Every row gives one point. The window is the flat piece filled in between its corners: a triangle in 3 columns, a solid with four corners in 4, and so on. A path goes straight from each point to the next, and from the last back to the first. List the points from which the path goes on through the window.
(in the rows, 128 means zero)

Window:
[[166 172 177 209]
 [151 151  63 119]
 [ 97 113 119 114]
 [114  51  84  95]]
Path:
(1): [118 134 130 221]
(2): [147 133 173 135]
(3): [213 147 111  95]
(4): [130 146  69 155]
(5): [ 86  67  52 108]
(6): [124  99  69  70]
(7): [162 143 181 173]
(8): [138 134 161 199]
(9): [ 80  46  67 136]
(10): [130  81 133 100]
(11): [143  82 143  89]
(12): [102 119  82 172]
(13): [ 62  87  58 143]
(14): [140 116  86  56]
(15): [123  93 122  60]
(16): [ 87  69  49 100]
Through the window after points: 11

Window, 8 rows:
[[123  64 113 124 148  62 206  79]
 [150 246 108 171 161 116 123 119]
 [ 96 162 109   7 177  95 119 151]
 [ 95 104 108 128 166 124  44  98]
 [141  75  81 177 129 141 210  48]
 [169  81 116 149 125 147  69 122]
 [ 81  68 131  94 109 118 124 131]
 [118  90 177 125 165 168  28  96]]
Path:
(1): [122  56 113 140 183 120 167 136]
(2): [123 106 104 130 118  92 149  46]
(3): [151 140 124 132 119  98  97  70]
(4): [135 142 104 145 165 149 107 150]
(5): [ 99 108 144  99 176 146  97 163]
(6): [116 139 133  62 131  70  74  91]
(7): [117 127 136  84 113 106  69  59]
(8): [120 104 115 114 181 141 109 146]
(9): [109  97  73 145 187 151 143 163]
(10): [117 133 105  89 127  85 157  86]
(11): [127 120 110 107  93  86 101  50]
(12): [124 135 130 144 199 162 158 180]
Through the window after points: 1, 3, 7

Window, 11 rows:
[[182 149 108 146 140  52 112 107 175  76 132]
 [ 81 176 139  71 180  75  61 168 129  71  80]
 [126 218 102 181  78  90 163 139 231 105 159]
 [100 137 153  73 125 142  43  99 170  47  96]
 [ 91  72  68  91 172 151  77 134 169  72 148]
 [127  28 107  43 122  88 209  53  71 177 120]
 [104  72 206 144 158  66 243  69 190 160 175]
 [111 137 130  89 159 140 107 144  95   7  99]
 [ 94 145  96  79 184  86 156  39 114  91 103]
 [104 108  90 202  99  56 162  66 120 138 110]
 [131 104 189 133 167  97 212  39  94 217 198]]
Path:
(1): [112  81 136  72 105  69 170  54  96 127 185]
(2): [146  95 114 120 179 103 175 103 142 157  73]
(3): [145 148 140 120 175 135 129 128 158 122  44]
(4): [ 63 151 133  79 142  40  87 125 115  66 181]
(5): [ 84  92 103 131 110  52 157  55 141 107 188]
(6): [141 135 170 116 188 102 183  93 164 170  84]
(7): [132 110 136 114 174 134 160  91 124 106  96]
(8): [ 80  96 140  59 123  60 109 103  87  84 177]
(9): [ 83  87 122 101 126  91 151  92 102  96 207]
(10): [121 133 113 129 153 134 149 104 173 145  73]
(11): [134 110 101 121 167 109 128 103 160 109 110]
(12): [120 122 111 117 122  84 116 112 155  81 173]
Through the window after points: 1, 3, 11

Window, 12 rows:
[[ 99 193 136 158 171  91 133 115 137  47  61 143]
 [ 71  83  58 118 166 154  86  92 165  75 139 140]
 [163  87 123 110 184 185  84  67 142 147 174 129]
 [123 140 224 120  94 143 202 137 141 105 123 145]
 [134 121 131  39 188 100  95 110 134  74 165 121]
 [161 130 171 106 176 171  77 162 249 111  19  68]
 [138 117  13 129 143 165 186  22 123  81  94 110]
 [155 143 132  58 136  86 106  99 173 138 247 138]
 [120  19 120 206 165 110 132 134 119  91  49 193]
 [109 115 211 107 219  70 133 159 131 199  83 140]
 [130 133 120  69  64 117 112 155  39 131 138 152]
 [144  68 121 140 151 161 154 184 125 113 225 195]]
Path:
(1): [163 150 130  73 192 130 128 110 166  94  28 221]
(2): [116 111 143 147 159 122 112 135 156  95 100 105]
(3): [124  80 139 127 139 128 140 119 135 111 181  48]
(4): [157 122 129  81 157 144 108 116 170 134 105 179]
(5): [134 118 117  55 169 126 118  73 157 108  94 213]
(6): [109  88 119 179 151 114 122 133 123 100 112  90]
(7): [130  76 148 188 151 118 120 118 125 101 157  82]
(8): [138 101 118 100 172 145 112 105 140 125 105 186]
Through the window after points: 1, 7

Window, 14 rows:
[[137  95 136 151 122 117  90 119  66 138  86 115 103 119]
 [124  51  80 129 167 127 135 120 129 147 128 129 101 132]
 [139 184  74 120 142  75 105 144 151 106 123 147  82  96]
 [157 135 118 160 129 108 155 118 112 133 159 103 139 100]
 [ 98 140 128 136 105 108  88  82 115 130 176  95 140 153]
 [152 147 128 109 133 129 183 114 129  92  67 140 122 158]
 [130  86  86 138 113 132 135 125  68 157 101 137 182 128]
 [162 176 106 117 161 128 104 133 107 114 155 168 171 136]
 [163 116 185  80 112  99 138 116 142 173 146  33  86 134]
 [124 140 122 108  97  99 113 124 103 101 249 143 175 126]
 [137  94 116 148 159  92 183 149 133 158 146 182 176 104]
 [149 152 129 119 142  76 103 188 112  92 145 103 164 123]
 [134 168 167 105 136 188 199 138 146 156 134 124 121 131]
 [142 118 115 132 106 178 121 120 185 133 163 168 138 121]]
Path:
(1): [104  91 142  97 134 146 158  94 113 113 130  77 154  98]
(2): [120 120 117 116 133 129 132 100 128 124 155 131 153 112]
(3): [170 124 121 152 103 111 131 157 101 146 140 140  94 164]
(4): [159 145 110 160 128 105 135 136  91 148 143 126 125 159]
(5): [ 98 114 143  69 138 105 120 108 124 104 138 108 151  76]
(6): [118 119 126 104 140 120 132 109 124 118 149 112 142  98]
(7): [161 143 118 156 126 113 123 151 126 141 143 144 111 167]
(8): [179 123 126 153 126  99 124 148 122 177 153 145 120 163]
Through the window after points: none

Window, 14 rows:
[[125 123  58  81  52 221 238 139 163  58  90  62 147 128]
 [ 94 132 207 126 197 131 139 114  96 142 178 124 172 166]
 [114 178 158 166 143  82 134 108  83  75 114 102 144 165]
 [178  78 113  72 126  66 109 113 103 153 112 136 147  71]
 [187  89 141 122 116  73 104 143 119 156 162  40 131  71]
 [197 107 113  97  40 169 249 162 178  92 138 144 128  92]
 [245 108 196  89 140  83 120 145 140 213  76  62 176  45]
 [ 70 127 154 201 201 109 112  83 102 132 104 102  69 168]
 [ 70 163 121 114 170  58 156 163 131 177 137 116 101 139]
 [121 122 110 181 212  97 151 135 122 112 144 126 164 198]
 [ 85 163 117 191 123 139 104 110 131 149 127 118 154 154]
 [118 164 108 156 162 116 175  96  64 172 150 110 116 180]
 [135 110  93 124  50 211 189 201 103  70  91 110 123 173]
 [133 184  99 122 181 131 106 127 124 116 148 123  84 162]]
Path:
(1): [132 144 138 113 133  77 135 103 138 135 128 116 139 200]
(2): [134 124 140 126 112 104 149  98 112 123 125 100 119 182]
(3): [107 180 117 163 181 132 135 171 106 111 125 127 185  55]
(4): [113 160 132 159 181 107 136 136  86 122 123 100 136 130]
(5): [118 132 142 115 116 101 138 103 118 136 131  96 136 178]
(6): [135 116 152  90 112  94 168 126 144 136 110 122 120 194]
(7): [140 138 131 133 156 117 154 139 107 129 141 107 138 107]
(8): [ 98 161 118 171 163 134 166 165  63 107 123  96 115  66]
Through the window after points: 2, 8

Window, 14 rows:
[[116 139  64  94 119 120 122 152 134 215 123  75  95  18]
 [191 176 110  74 128 154  56 181  67  69 175 109 146 149]
 [ 96  95  94 182 116 191 107 105 184 175 171 171  77  96]
 [105  91 100 232  90 143  79 121 170 206 189 131 174  71]
 [103 146  60  98  84  84 116  83 158 249 162 190 141  63]
 [221 133 136  64 193 108 130 187  41 114 102 124 171 126]
 [ 69 118 133 164  97 110  65 216  99  73 172 172 115 160]
 [206 102 102  78 124 121  76 230 126 158 143 139 164 182]
 [155 121 117  25  68 101 164  86 125 157  88  53 121  53]
 [119 113 146  69 147 182  78 206 128  98 174 153 185 105]
 [111  69  91  94  96 103  41  88 126 200 143 150 100  45]
 [187 134 160  64 174  88  87 204 132  47 198 114 125 123]
 [191 194 199  14 126 101 103 143 102 169  74  67 107  75]
 [ 61 106  68 151 164 127  36 123 190 143 158 153 163 145]]
Path:
(1): [141 129 157  47 179 124 142 125 100 161 135  67 115 114]
(2): [130 128  95  69 116 133 125 122 113 174 168  93 143 103]
(3): [173 117 132  84 105 100 113 146 124 128  85 109 132  75]
(4): [166 128  71 107 115 120  98 169 141 116 106 141 130  90]
(5): [142 129 133  62 137 120  83 151 105 147 172 114 128 115]
(6): [113 100 126 122 130 159  88 141 124 184 180 108 123 126]
(7): [128 142  57 121 144 106  83 141 174 103 107 190 147  74]
(8): [182 144  70  98  77 119  78 178 133  79  98 166 116  41]
(9): [140 119 178  76 180 116 110 142  81 165 173 113 177 188]
(10): [131 124 143  14 162 151  96 138  54 173 189  77 120 135]
(11): [176 129 122 151  94 108  99 197 168  91 130 166 130  78]
(12): [184 146 118  74  80 103  92 159 112 129 101 126 146  74]
Through the window after points: 2, 6, 12

Window (14 x 14):
[[137 112 156 159 162 120 172 105 173 152  66 235 188 139]
 [139 144 156 153 157 171 191 127 145  91 142 249 126 139]
 [ 82 140 129 194 182 163 156 118 148 105  73 171 145 101]
 [176 165  68 111 120 134  56  63  94 127 154  88 149 148]
 [148  54 167 106 140  33 171 182  79  97 219  89  87 103]
 [184 149 169 138 173  38 199 189 140  94 184  66  89 140]
 [159 144 114 105  56 151  87 126 160 167 147 112  82 127]
 [121  98  83 132 186 179 220  78 192 156  94 224 123 129]
 [142 160 155 108 137 170  74  73  84 196 154  81 111 168]
 [175 118 122 184 144 142 176  81 113 149  78 207  88 115]
 [182 104  95 106 103 154  71 167  67 155 147  70  96 210]
 [170 100 145  88 123 157  85  78 132 103 103 108  81 171]
 [166 137 164  36 108  54 220 215  71  95 153  85  78 109]
 [166 127 137 148  75 193 137  78 111 133 135  76 158 165]]
Path:
(1): [192 105 119 129 140 179 167 172 162 137 133 144 130  93]
(2): [121 137 140 124 122  94 144  89 108  96 117 152 103 165]
(3): [116 183 124 114  85  88 128  87 121 133 140 163  97 162]
(4): [192  75 161 119 182 203 132 157 114 151 135  65 118 114]
(5): [177 113 135  97 169 163 104 122 114 140 124 153  99  90]
(6): [ 92 108 114 162  62 134 172  84 120 131 136 109 147 216]
(7): [100 141 143 192 133 128 191  76 118 132 123 158  61 219]
(8): [167 117 128 116 135 172 152 121 143 124 130 159 158 109]
Through the window after points: 3, 7
